Each row of a before or after table is a point. One or more steps were done to the points. Then noise was added and the rows were shuffled. The steps act on columns, c1 being the first. Name the steps. A step turns or swaps two columns, mirrors them in a line or flattens them onto one, adds a multiple of one to another, or multiplies or shifts one. Angles are multiples of 10 degrees, from the lower column toward the higher: turns from -170 to 170, lines from 10 to 170 but not 90. Use the fewest steps. Two steps may share a column if one is a turn and the other turns, adds or multiplies; they go together, in the order done. Otherwise the lowest column goes first.

Before (8 x 2):
[[ -7  13]
 [ 41  32]
 [-34  -1]
 [-41 -42]
 [-22 -17]
 [ 29  16]
 [ 16 -34]
 [ 51  25]]
After, 8 rows:
[[-58  -7]
 [ 32  -9]
 [ -3  38]
 [ 28   7]
 [-52 -13]
 [-32  -7]
 [  3 -14]
 [ 53  26]]
Steps: turn c1 and c2 by 160 degrees

Before (12 x 6):
[[ -4   7  15  -8   8  -5]
 [-24  13  27   4   0  22]
 [ -1 -13   2  -9   9  -8]
 [ -6   2  25 -19  -6   2]
 [-10 -29  30 -57  17 -24]
 [  7  43  20  17 -10   5]
 [ 47 -24  -9 -20  -6  -1]
 [-11  -4  45  19  -2  -1]
 [-29  10  18   3 -35   8]
 [ 46  11 -35  -2 -14 -11]
 [ 52 -10  -6 -16 -26 -18]
 [ 46  20 -30 -34 -27  33]]
After, 12 rows:
[[-12 -10  12   3   7  -4]
 [ -7 -18  11   1  23   9]
 [ 11 -40 -60 -30  -7  11]
 [ -3  -4  29 -26  21  -7]
 [ -5  -9 -57  23  11   9]
 [-22 -34  25  41  12  44]
 [ 29  -2  16 -11  37  -8]
 [ -7  -8  -4 -20  22 -41]
 [-14  -4 -46  11  -3  29]
 [ -7   0   5  13  -4  13]
 [-18  18  23  -2  36  -6]
 [  6  -8 -56   7 -18 -12]]
Steps: turn c3 and c5 by 130 degrees; turn c1 and c3 by -120 degrees; turn c2 and c4 by -120 degrees; turn c4 and c6 by 70 degrees

Before:
[[ 12 -34   4   9  18  -1  32 -39  26  -1  -9]
 [-25  -4 -14   2  -3   1  35   7 -10  38  13]
 [ 23  26 -18  -6 -10  -3  36  14  -9  31  18]
 [  6 -53  23  15 -19   8  15 -40   9 -26 -21]
 [-26   7 -20 -19  29 -15  -8   3  11 -20  14]
 [ 16 -60  33   9   6   2  14 -36  23  -8  12]
 [  2   2  -7 -24  -5 -12  19   4 -14  36  32]
 [ -6  12   4 -33  17   0  16  13 -14  27  -8]
 [  5  13  12  10   8 -28  42  19 -27  29  19]
 [ 10 -35  31  26  -6  10   9 -10  37   8  -5]
 [  6  -1 -13   5   5 -23  -2  -6 -14  37   0]
 [  4  11   1  10  16  16  20  -9 -24  33  19]
 [  2 -20 -25 -10  29   3  -3  24  -9 -16  15]
 [  4 -10 -15  -9  14  -9  30  15 -10  40   1]]
After:
[[ 26   0   5 -33  -6  18  13  15  12  21  20]
 [ -5   0  16  10 -33  -3  37  26  -1  40   9]
 [ 26   1  -9 -24 -32  13  18   8  -9  35 -12]
 [ -7   0 -26 -19 -10 -24  -9   2  31  -6 -10]
 [ -7   0   1  10 -33  33  21  -6   7  15   9]
 [ -8   0  30  15  26 -10  21 -37 -15 -26   2]
 [-28   0 -18   2 -15  25  34  13  -6  29  -2]
 [ 29   0 -24  -6 -17  17  33  20 -12  26  -7]
 [  7   0  42   9   4  -4  20 -33  14  -7 -23]
 [  1  -1 -17   5 -10   6  -1  -7  -1  44  12]
 [ 13   0 -20  -9 -10  19  27  20  10  37  10]
 [ 12   0 -32 -10 -24  -8  -7  23  24 -14   5]
 [-16   0  40  26  27  13  11  -8   7   0 -24]
 [  3   0   6   9  19  -1  38 -34  26  -1  -9]]
Steps: add -1 times c4 to c1; multiply c2 by 0; multiply c3 by 1.3; turn c5 and c9 by 70 degrees; turn c5 and c11 by 130 degrees; turn c6 and c10 by -40 degrees; turn c7 and c8 by 10 degrees

Before (10 x 18):
[[ 12 -14 -18 -18  16 -11  -1   1  14  -1 -11  -9  -8  10  -8  -5   2  13]
 [-17   2  -9 -15   7 -17  11 -10  12  -1  -1   6  10 -12  11 -11  -1  -8]
 [  8  -1  11 -11  -3  -3  -1  -3  19  17   0  14 -11   0  11   0  -2  -7]
 [ 13 -24  10 -24   4 -10   4  -8  17 -10  -5   8   1  -7 -10 -10  11  16]
 [-13 -14   4   9  12  18  -5 -14  17   5  -1  10   3  14 -11   1 -17  11]
 [  5   3 -12 -24  13  -5 -21  -2   0  15 -11   8  20   3  -3   4   3 -10]
 [ -8   4 -24   1  -9   7   9 -14  -1  17   7  -3  21  -5 -20   3 -16   2]
 [  6 -24 -23  -4   1   9  -7  -2   1   0  14 -11 -11  17   7   4  -4   6]
 [-19 -20  10   3   0   6   9   2   9  -4  17  -3  14   7  -2  -3  14   4]
 [  4 -17  -3  -7  -6   5  -3  12  -4  14  -2 -17 -10   3   2   1 -16  -7]]
After (10 x 18):
[[ -5   4 -22   0 -25  -2  24 -12   1  17   8  -4  19  -7 -21   3 -18 -13]
 [  4   0  12  -9  -8  -1  -7  -2  20  16  -1  12 -11   0  11   0  -3  -4]
 [ -3 -13   3  10  35  12  -7 -16  16   5  16  11   5  14 -11   3 -16  19]
 [ -1 -24 -24  -6   4  -8 -15  -2   1   0  16 -11 -10  17   7   3  -4  14]
 [ -9   0  -8 -15  22  -6  25  -9  13  -2 -14   6   9 -12  11  -9   0 -24]
 [  3 -17  -6  -7 -18   3 -10  12  -5  15   5 -17 -10   3   3   0 -16  -4]
 [ -7 -19   8   4   1 -13  26   3  10  -4  12  -3  14   8  -3  -1  13  -9]
 [  6 -25  12 -23  11  -2  19 -10  16  -9 -14   8   1  -7 -11 -11  12   8]
 [  0   1 -13 -26  41  10 -59  -2  -1  15 -12   7  22   3  -4   5   3  23]
 [  5 -14 -18 -16  49   4   4  -1  15  -2 -16 -11  -8  11 -10  -5   0  15]]
Steps: multiply c1 by 0.4; multiply c5 by 3; turn c6 and c11 by 60 degrees; multiply c7 by 3; turn c7 and c18 by -30 degrees

Before:
[[ -7 -14  27  10   9 -26  15  12 -16  -8  36 -18 -21  21  10 -28 -22  -1
   17   8 -14 -24 -26 -21  23   2  16  12  21  -1  -1  24 -30 -36  35 -19
   -6  15  -3  15   6 -11  26  15 -23  15 -26 -30]
 [  3 -34  10 -12  10 -16 -18 -12  14  19 -10 -29  -3 -20 -27 -12 -24  -5
   10 -12  -4   4  37   9  26  28  24 -22  23  44  -2   3 -16 -18   5 -16
   42  -7  21   6   1   6  22 -19 -29 -11  10 -32]
 [ 21 -16  26  -3   4  -9  -9  -4  20  -6 -14 -32 -18 -32 -20  11   4  20
    1 -14   0  18  26   0   8 -12  -3 -25   4  -6   1  -6   9  -4  12  -6
   32 -14   7 -14   6  -4   7 -16  -8 -22  12  -4]
 [ 33  -8   7   1  -9  -1  12 -19  15 -14 -13  -4 -11 -28 -27   4   9  22
   -5  -4   2  21   7  -4   2  19  -5 -22   1  -2  -5 -11   2 -22 -14  -3
    9  -6   4  -6  -8   7  14 -17  -7  -6  27  13]
 [-19  -7  30  11  30 -17  17  22  -1  -7  18   0  -3  15  11 -21  -8   0
   13  28  20 -22  -9 -30  36   9   9   3  27 -11   0  25 -26 -31  33 -28
   18  10   5  31  -2   8  26   5 -20  18 -15 -27]
 [ 28   7  -5   8  -7  21  21 -12  20  17   1  10  21  -4  -3  18   7  13
  -22  -9 -30   6   8  -1 -10  -3 -11 -25  -8 -14  17  -7  17  -5  -1  15
   17 -10  -6 -17   2  10   6 -24  12 -13  -1  23]
 [ 18  26 -10   9  14  17   4 -11   8  22  -5  -5  28  -7   2  -2  23  19
  -14  -1 -32  11  13 -33 -16 -21 -24  -1 -20  24  40   0   1 -11   0  11
    5  17  -2   8  -4  12   7   6  20 -10  -2  10]
 [-22  -3   3  12  20 -11  14 -10   5  30  16 -40 -10  14 -13 -19  -9 -15
  -18  31 -15 -22  -5 -27  27  -2  -8  13   1  22  26   5   0 -11   1 -11
   10   0 -15   9  15   5  11  32  -5  13 -14 -11]
 [ 13  -1  -8   5  13   3   4 -17   8  -8   5  21  25 -17 -27  -1  16  27
  -17  -1 -28  12  -1  -7  -8 -23 -11 -17  -6   5  18 -11  17  -7 -12  14
   14 -16  -1 -14   7   6  -9   1  16 -22   4  15]]
After, 9 rows:
[[ 16   0 -10   5  12   2  -1 -20   8 -10   5  19  25 -19 -23   0  16  27
  -15   1 -34 -23   8  -5 -10 -20  -9 -16   2   0 -10 -12  24  -4  11  -6
   15 -17  -3 -14   8   6  -9   2  14 -22  -2  12]
 [-19   3  30   9  31 -17   6  19 -34  15  16  -1  -5  13  10 -22  -9   4
   16  29  19  28  10 -28  33   9  14   5  48 -12   7  28 -23 -31  -2  22
   14   8   4  28   0   9  28   5 -24  15  19 -28]
 [  6  34  13 -12  13 -15  41 -10  -8  32  -7 -31  -4 -17 -29 -17 -20  -9
   11 -10  -1 -11 -36   9  29  30  21 -21   1  44 -18   4 -13 -16  18  15
   40  -6  23   9   1   6  24 -16 -29  -3   3 -36]
 [ 33  18   4  -2  -7  -2  23 -17  16  -6 -13  -2  -8 -26 -24   6  11  25
   -4  -8   2 -18  -5  -9   0  15  -5 -22  24  -2   5 -10   2 -24  16   1
    7  -6   5  -6  -7   7  17 -17  -8   5 -25  13]
 [ 18 -24  -9   7  11  16  24 -12  -1   1  -9  -3  29  -5   1  -1  21  18
  -14   1 -35 -13   9 -31 -19 -21 -25  -1 -62  21 -38  -1   3  -9   7  -9
    3  17  -3   7  -3  11   6   6  19  -6  -6  10]
 [ 21  22  26  -2   4  -9  33  -6 -10  -2 -17 -30 -19 -31 -20  10   4  17
    0 -13  -3 -26 -25   2  11 -13   1 -24  16  -8 -15  -6  12  -7  19   8
   35 -11  10 -17   5  -3   7 -13  -9 -10  -4  -6]
 [ 27  -8 -10   7 -10  21  36 -10   4   3   4   9  19  -4  -3  19   7  13
  -23 -10 -31 -14   2   1 -11  -6 -11 -25 -37 -11 -16  -6  18  -8  19 -12
   21 -11  -6 -14   0  11   5 -20  13 -12  -6  20]
 [ -5   7  27   9  12 -28 -26  11 -37  13  33 -20 -22  19   8 -27 -24  -2
   19   6 -14  28  21 -19  19  -1  14  10  38   2  14  20 -30 -35 -19  19
   -8  17  -4  13   4 -12  23  15 -25   6  26 -32]
 [-22  -6   4  14  21 -13   9 -11  -6  20  14 -38 -15  13 -12 -21  -9 -12
  -17  28 -15  27  17 -26  25  -5  -9  13 -48  19 -20   8  -1  -6   6   9
    9  -2 -15   6  15   3  12  32  -4   5  14 -12]]
Steps: turn c2 and c47 by -160 degrees; add 1.5 times c23 to c7; turn c23 and c31 by -150 degrees; turn c9 and c35 by 90 degrees; turn c10 and c29 by -50 degrees; multiply c29 by 2; turn c22 and c46 by -150 degrees; turn c36 and c46 by -160 degrees

Before (11 x 64):
[[-13  11  28  15  11  13  -5 -19 -15 -19   6 -18 -21   6  13  -4  -3   2
   -1  25   6  15 -10  -5   9   8  10   5 -30  -2   1  12  16  -4  15  39
   -9   7   1  15 -11  26  -7  -2  -2  12   7 -15   7 -10   5  10 -12  -6
   20  -7 -18   7   0  13  12   4   0  11]
 [ 22   7 -28  10 -15 -11   2  25  12  13  30  10   4   6   3  22  -5 -19
   33  -5 -17 -40 -12   5 -12 -16   1 -26  -3  -3  10 -15 -29 -19  12  26
    5 -28 -12 -24 -44  12  -7  -5  -1  -3 -17   1  -8  18  17   5  41  -1
    6  12  39  -2  14   9   3   1   7  17]
 [ -6   0  28  37  27   9  -6 -22 -11 -31   3  -6 -27  19  10  -9  -4  15
    0   3  -9   3  -3 -24 -12  22  20  23 -19  18  10  16  13  -6  19   7
   -4  13  18  10   0  19  -4  -7   8   3   7 -21 -14   5  -1   9 -10   1
   14  28 -20 -11  -8  17  20 -18   9  37]
 [ 16  -2 -15   8 -17  -8  15   6 -12  24  15   1   3   5   3   8   1  -5
   -8   6 -13 -33   0  -7 -34 -10   1  -9 -14  12  10 -19 -35 -26  37  19
    4  -7  14  -3 -33  12 -17 -25 -30  -2 -28 -13  -4  32  -2   6  43  10
  -12   3   6  -6 -13 -13 -19   2  -1  31]
 [ 22  32 -22   8   7  -1  -1  17   8  -7  28  28  12   7 -13  11  20 -13
   -2   0 -23 -60  13  17 -12  -8  -4  -4 -12   5  -3   7 -41 -27  -3  21
    0 -20  -9  -7 -25  18 -17 -10  11   9 -14   1  16  33  -3 -12  24  -9
  -16  20  13   5  -3 -13 -12 -10 -12  16]
 [ 19  28 -14 -23  -5  29 -11 -21 -17   9 -39  30  -2 -11  19  21   6   3
   25 -14  24 -39 -14  -6   3  -2  11 -28  23  37  -2 -14 -15  11 -27  12
  -13 -35  30 -10   9 -13  10 -25  51  38   5  18  -4 -14  31   6 -29  -1
    0  19  33  23   8  -2  -1 -18   6   4]
 [ 18   6 -37  11 -18   2 -10  19   5  -6  35   1  -1   5 -15  14  22  -7
    5  19 -17 -35  -4  -6 -18  -5   0  -2   6 -11   5 -15 -35 -19  15  27
  -22  -6  12 -18 -14   2 -16  -7  -6  -6 -22  -4  -6  35 -14  -3  25 -13
  -11  10  24 -14   6 -23 -19   8  -2  -2]
 [  9  37 -27 -31  -6  45  -8 -29  -3  -2 -32  40  13  -9  25   5  -6  40
   19   0  26 -36 -17  -2  -2 -22   9 -23  17  21 -15  -4 -10  -1 -29 -12
   -2 -32  17  21  -2  -7   7  -9  46  24  -1 -18   6 -10  11  -6 -36  -5
   25  37  52  20   0   8  11 -13  -5   7]
 [-16   0  17  35   4  26 -11 -32 -16 -21  -6  -8 -12  -8  -7   6  -8   4
    0   6   7   4   9 -25  21  -8  24  35   1  -7  -1  22  -5 -26  30   6
   -8   3  -3   7  -7   6   0   5   5   9   4 -14   5  -2   0   1   4  21
    4  25 -33 -15  -7  16  18   4   1  16]
 [-21  -6  14  18  10  10 -10 -28  -7 -11   6 -10 -25   0 -15  -2  -1   9
    4   1   6 -11   4 -20  10  -4  18  22  -6  10  -8   7   6   1  28  38
   -3   9  -5   8  -4   8  -8  -9  15  14  19 -12   5  15  -1  -5 -19  -2
   33  36 -24   5  12  27  -2   2 -12  29]
 [  1  18  23  25   4  17   4 -18   7  -7   1 -11  -2  13   2 -17  -2  20
    0  -1   4   6  -1 -24  13  11  19  21  -6  -5  16  20  11   9  33  14
  -10  12   3  15  -1  26 -26 -10  21  24  12  -5  -2   0  12  30 -13   2
   22  21 -39  -7  13  16  18  12  22  18]]
After:
[[-19  -6  14  20 -12   9 -10 -27 -10 -14   7 -10 -25   0 -15  -1 -17   7
    5   0   7 -10   4 -22  11  -3  16  22  -7  -4   0   8   7  -7  17  38
   -4   9  -5   5  -3   6  -7 -10  15  17  20  11   6  14  -4  -6 -20  -2
   33  37 -24 -24  11 -21  -2  -1 -11  29]
 [ 11  39 -28 -30 -17  43  -8 -27  -4  -3 -34  41  13  -9  27   5 -22  40
   17   0  14 -35 -17  -3  -2 -21  10 -21  18  16   0  -5  -8  11   2 -12
   -1 -32  16  21  -2  -6  10  -9  47  26  -1  19   4 -12  10  -6 -36  -7
   24  36  53  33   0   6  12 -13  -6   7]
 [ -6  -1  28  38 -29  10  -7 -23 -11 -31   5  -9 -26  19   9  -8   0  15
    1  -1   5   2  -3 -22 -11  21  21  23 -19 -16 -13  16  13 -14  -1   7
   -3  14  19   9   1  19  -4  -6   9   2   4  19 -14   1  -1  10 -10   0
   15  27 -23 -20  -7 -20  20 -18   9  38]
 [ 19   8 -38  11  19   3 -10  19   5  -3  36   2   1   2 -16  14  17  -7
    6  21 -29 -38  -4  -6 -19  -5   2  -3   4   9  -5 -14 -34 -27  -5  27
  -21  -6  12 -17 -15   3 -14  -7  -8  -7 -23   3  -6  34 -16  -6  24 -12
  -10  11  25 -13   4  10 -17   8  -1  -2]
 [-13  10  29  17  -6  13  -5 -20 -16 -20   7 -19 -20   7  13  -5 -10   3
    1  22   8  12 -10  -5   7   7  10   5 -29  -9  -7  10  16  -9  14  40
   -9   6  -1  16 -11  28  -8  -5  -2  12   7  15   7 -10   4  10 -12  -5
   20  -8 -20  -7   1  -7   9   6   0  11]
 [ 18  -2 -14   9  -3  -9  15   6 -13  25  16   2   4   6   2   9  18  -5
   -6   4  -6 -34  -2  -7 -37 -11   1  -8 -13  21  -7 -18 -36 -36  12  18
    5  -6  14  -4 -30   7 -16 -24 -29  -2 -28  10  -5  32  -3   5  45  11
  -12   3   7 -25 -14   6 -17   2   0  30]
 [-16   0  17  34   7  28 -14 -31 -17 -20  -7  -7 -12  -8  -8   5  -9   3
    2   8  13   6   9 -25  23  -9  24  35   2  -8  -4  23  -5 -37   2   7
   -6   3  -6   8  -8   7   0   2   8   6   5  12   5  -2   1   2   3  22
    5  24 -35 -22  -6 -13  17   3   1  17]
 [ 22   7 -29  11  10 -11   2  24  10  13  30   9   4   3   4  20  13 -20
   33  -2   2 -38 -11   3 -13 -16   0 -25  -2  12  -4 -14 -30 -22   5  27
    7 -26 -11 -22 -44  13  -8  -4  -2  -6 -15  -2  -9  18  18   3  43  -2
    7  12  41  -6  14 -15   3  -1   8  19]
 [ 22  32 -23   9  -8   0   2  17   9  -6  28  31  13   9 -14   9  18 -14
   -2   1 -26 -61  12  18 -13  -8  -3  -3 -12  -1   2   7 -41 -25   1  18
    0 -21  -7 -10 -26  20 -19  -8   9   8 -15   2  16  33  -3 -13  22 -10
  -15  20  14  14  -6   0 -12  -8 -12  14]
 [ 20  27 -12 -23 -32  31 -10 -22 -16   8 -41  29  -1 -10  18  22 -23   2
   26 -14   3 -39 -15  -7   2  -4  12 -29  21  24   7 -15 -16  22   6   9
  -14 -35  31 -11  10 -14   9 -27  49  38   6 -17  -4 -15  32   8 -29  -1
    0  18  34  31   9  13  -1 -19   5   4]
 [  0  19  25  24   4  16   1 -18   9  -7   2 -13  -3  14   2 -17 -11  20
   -1   0   7   5   0 -26  14  10  22  23  -6  -5  -8  18  11  -1  11  14
   -8  10   5  14   0  25 -26  -9  22  22  13   2  -3   1  14  32 -11   3
   21  21 -38 -36  12 -11  17  14  24  19]]
Steps: mirror c5 and c30 in the line at 120 degrees; turn c21 and c60 by 150 degrees; turn c17 and c21 by -110 degrees; multiply c31 by 0.4; turn c31 and c48 by -160 degrees; turn c35 and c58 by -60 degrees; turn c34 and c58 by -20 degrees

Before, 13 rows:
[[-13  -7  25  10 -12 -10   3   0   7  -2   6 -10   9  13 -13  12  -8   4
  -27  -1  11  11  -3 -19   5   3  -9  23  -1 -20  10  -9   0   8   1  15
   -8   0  13  11  10  11 -17 -13   5  -5 -13 -18  -3   6  11  -7  -1   2
  -17  14   4  19  11 -19  -6  22   8  13]
 [-10   9  -5 -13  -1  12  -4  -3 -12  25   8  -3   5  -3   4   8  -3 -20
  -27   2 -11   3  13  -9   1  14 -10   3  20 -18   2   7   3  -5 -10  23
   10 -14  11   1 -10 -18   6   6 -21  22   4   5 -10  10  18 -11  -5  23
   -2   7  13  14  11   4  13  18   1  12]
 [  4  -9   9   8 -13  15  -2   7  -5   5   7  17   0   6  11 -11   0   5
    3 -13   0 -12  -6 -12  12   0   3  13   2   1   0  13  13  11 -22  12
   -7   1   1  15 -12  -3 -20 -15   4  -3   5  11 -12   3   3 -20   0   0
   10  15 -12  -5  22  -2  -2  12 -16  -3]
 [ 19  -5  10   0  -4 -10   8 -23  13  -1 -12 -14  -5  -1   0   5   6   8
  -11   4   1  -9  22   1   1  20 -21  21  18  14  16 -19 -10  14 -21  25
   24 -18 -10   9   3 -12   3  -6   4 -11  -5   7   9   8  21  -2 -11  -7
  -14 -11  -3 -12   7  -2   2   6   5  -3]
 [  9  -4   8  -5 -19  22   5 -19 -12  -6  -5  -8   2   2  -6  -6   5  12
    1 -11  15  14  23  -2  -9  18 -12  13  -1   2  14 -11  -9 -10   5  -4
   -3  -6 -11  -4   9   4  11   6  11  18   5  -7  -2  15  -4  -1   8  -5
   -3 -11   6  18  -5  15  12   1   2  -8]
 [ 15   9   2  11   1  20   3 -22 -20  -5 -14  -2   6   4  -4 -16  -1  -8
    2   5 -11   8 -10   5  -5  -6 -12  17  26   0 -15   2  -6   8   5  19
   -5 -11  10  -4   6  -3 -25   2 -10  14  -4  -3  11  16  -6 -10  11  12
   12  18  19  18   2 -17  11  -6  -6  -1]
 [ -9  -9   8  -4   5   6  -7  -5  12  25 -26   5  -7  25  15  10   1  -9
    4  -8  21  -1   7   1   5  -8  -9  15  18   4 -13  10   4   7   0   2
   26 -11 -14   5 -22  12  -3  -8  -2   7  -8  -9  -8  21  19 -18  -7  -9
    3   4  21  -9  -5  -4 -15  16   5   3]
 [  4 -13  -6  -4  -5  -4  13 -24   8  -5 -18   3  -8  11   2 -12  11 -10
    9   4 -14  -4  -3   5   7   4 -12  -8  17 -12 -11 -19  16  17  -9  22
   17   0  13  11  -2  -7  -9  -7 -14  22 -15   9  -2 -10  -9   8 -20   7
  -13   2   4  -1  16  16   9   8   4   0]
 [ -6  -6  27  -9   2  -2  10   6  -4  10   7  -1  -8   0   0 -13 -10  -7
    2   2  19   9  12  10   2 -10   6   6  -4   0   4 -19 -12 -14 -15   5
   10  12   7  -1   2  -8   4   6  -1  -4  -4  -9   9  -3  -7 -16 -18  17
  -10  15  -4 -12  16 -20 -11  13 -10 -17]
 [ 12   6  11 -18  15  22  -3   1  -7   4 -15  -8 -19   8  11  -9   2   7
   -6   4 -13  -2  -3 -11 -17  -7   2  -8  -2 -19 -13  10  -8  -6 -24  -5
   14   6   3  12  10  -1   6   3  12  23   5 -21 -13   3   0  16   6   8
   16  21   4 -14  -6   8  -2   1 -11  -9]
 [ -4  -9   4 -24   7  -8  11   4  11  -7   7  13 -24  17   8  10 -16   8
    6  18 -11   6 -11   0 -12   6   6 -11  10  -6 -11 -12  -3  -2 -14  -9
   11   5 -15  16  -4   2  10 -13 -17  -1 -11 -22 -14   8  15   4 -20  -5
    8  -4   9  -3  -4 -16  -1   6 -26  10]
 [-16 -17  -2 -14  -7 -12  20   1  -4  27   7  -6  10  -6   0  -9 -17 -10
   -8   4  21 -14  -5 -11  -9   4 -12   5   1  -9   4  13   6  -8   5   4
   11 -20   4  -3   9 -18 -26 -10  -6  23 -13   7  -2  -8   0   4 -17  -1
    0  -5  -8  17  21   9  -7  16   0  -7]
 [ -9 -10  -4 -24 -17  14  16 -21   5  18 -20  13 -12  -9 -15  -1  -7   1
  -10  -3  -3  10  -8 -24 -13  13  -9  25   6   3   1  13  16  -6   9  13
    8  11  10  -9 -13   6  -7   9 -18 -10  19  12   2  -1   9  13   6  -1
   -5  -8 -16   4  19  16   2   3  -9  14]]
After, 13 rows:
[[  9  -4   6  -6 -19  23   3 -19 -12  -7  -5  -8   2   2  -7  -6   3  13
    1 -11  13  13  24  -4 -10  16 -15  12   2   3  15 -10 -10 -11   4  -4
   -3 -18 -11   2   9   5  11   6  10  17   3  -7  -2  17   3  -1   8  -5
   -3 -10  -6  18  -5  15  13   1   0  26]
 [ -6  -5  28  -9   3  -4  11   5  -4   8   7  -1 -10  -1   1 -13 -12  -7
    2   2  19   8  12  10   0 -11   7   5  -6   0   3 -20 -12 -14 -16   5
   11  34   8   3   3  -6   4   6  -1  -4  -3  -7  10  -2   1 -16 -15  17
   -9  14   4 -12  16 -23 -12  12 -10   1]
 [ -5  -9   3 -23   6  -7  12   4  12  -6   8  14 -23  17   9  10 -16   8
    4  18 -11   6 -10   0 -11   7   4  -9  10  -5 -11 -10  -4  -3 -14  -8
   12  15 -14 -19  -3   3  11 -12 -18  -1 -11 -20 -12   8  17   5 -18  -5
    7  -4   2  -2  -4 -16  -2   6 -26  -7]
 [ 15   9   2  11   3  19   2 -21 -20  -5 -15  -2   6   3  -6 -18  -2  -8
    3   6 -12   7 -11   6  -6  -6 -13  17  26   0 -13   2  -6   8   6  20
   -6 -33  11  -4   6  -3 -25   1 -10  13  -6  -4  12  14 -11 -11  12  10
   12  20 -14  20   1 -17   9  -5  -5 -18]
 [-13  -6  25   9 -13  -9   2   0   7  -2   5 -12   7  13 -12  13  -8   5
  -28   0  10  11  -3 -19   5   3 -10  23  -1 -19  11  -8   2   7   1  15
   -8   2  15 -12  10   9 -18 -15   5  -4 -12 -17  -1   6   8  -8  -2   2
  -16  15   4  19  12 -18  -7  25   6  10]
 [ 19  -7  10  -1  -4 -11   6 -23  13  -1 -12 -14  -5  -1   1   5   5   7
  -12   6   1  -9  21   1   0  19 -20  20  19  13  15 -18  -9  13 -21  23
   24 -53 -10  -5   2 -13   3  -8   5 -12  -6   5   9   8  14  -2 -10  -8
  -15 -11   6 -10   6  -3   3   6   6  30]
 [-15 -19  -3 -15  -7 -12  21   0  -5  27   7  -8   9  -6  -1 -10 -18  -9
   -8   4  20 -13  -6 -13  -7   4 -13   4   0  -8   4  13   5  -6   5   3
   12 -60   3   5   8 -19 -26 -11  -5  24 -13   7  -3  -9   5   4 -18  -2
   -1  -4   3  17  21  10  -7  15  -1 -14]
 [ -9 -10  -2 -24 -20  12  14 -21   5  18 -21  14 -12  -9 -15  -2  -8   1
   -8  -4  -2   8  -6 -24 -13  12  -8  26   4   4   1  14  16  -6   9  13
    9  33  11  13 -12   7  -6   9 -17  -8  19  13   1  -1  12  12   6  -1
   -4  -9   5   3  19  18   1   3  -7   1]
 [ 11   6   9 -17  15  23  -5   2  -7   3 -15  -8 -18   6  11 -10   1   7
   -6   4 -15  -3  -4 -11 -16  -5   3  -7  -3 -20 -13  10  -9  -6 -22  -6
   15  18   3 -12  11  -2   6   3  15  22   5 -22 -12   2   3  16   5   8
   16  20   4 -14  -7   8  -2   3  -9 -14]
 [  3  -8   9   9 -14  13  -3   6  -4   5   8  17  -1   6  11 -10   0   7
    3 -14   0 -12  -6 -12  11   1   2  13   1   0   1  13  15  11 -23  13
   -8   4   0  -9 -10  -2 -20 -14   4  -5   4  10 -12   4  -2 -19   1   1
   11  15  14  -5  21  -2  -1  13 -16 -12]
 [-10   9  -6 -13   0  11  -4  -4 -13  25   9  -4   5  -2   3   9  -4 -19
  -28   1 -12   4  14 -11   1  13  -8   4  20 -17   1   5   2  -6 -10  22
   11 -42  11  -4 -10 -17   6   6 -22  23   4   5  -9   9  22 -12  -4  22
   -1   6 -10  15  10   3  12  19   0  31]
 [-10 -11   8  -2   5   7  -6  -5  12  26 -26   5  -8  25  16  10   1  -9
    4  -8  22   0   8  -1   5 -10  -9  14  18   5 -12   7   2   7  -1   1
   25 -34 -15 -12 -23  12  -4  -9  -3   7  -7  -9  -7  20  15 -18  -7  -9
    4   3 -10  -7  -5  -5 -15  16   5  14]
 [  3 -14  -6  -7  -5  -2  12 -24   9  -5 -19   3  -9  11   4 -12  10 -12
    9   3 -14  -5  -4   7   7   3 -10  -9  17 -13 -11 -18  15  17  -6  23
   16   1  14 -11  -2  -6  -8  -6 -14  22 -17  10  -2  -8 -17   8 -22   8
  -11   1   2  -1  16  16  11   8   5  -4]]
Steps: add 1.5 times c23 to c64; add -0.5 times c34 to c51; multiply c38 by 3; multiply c57 by 0.7; turn c40 and c57 by 150 degrees
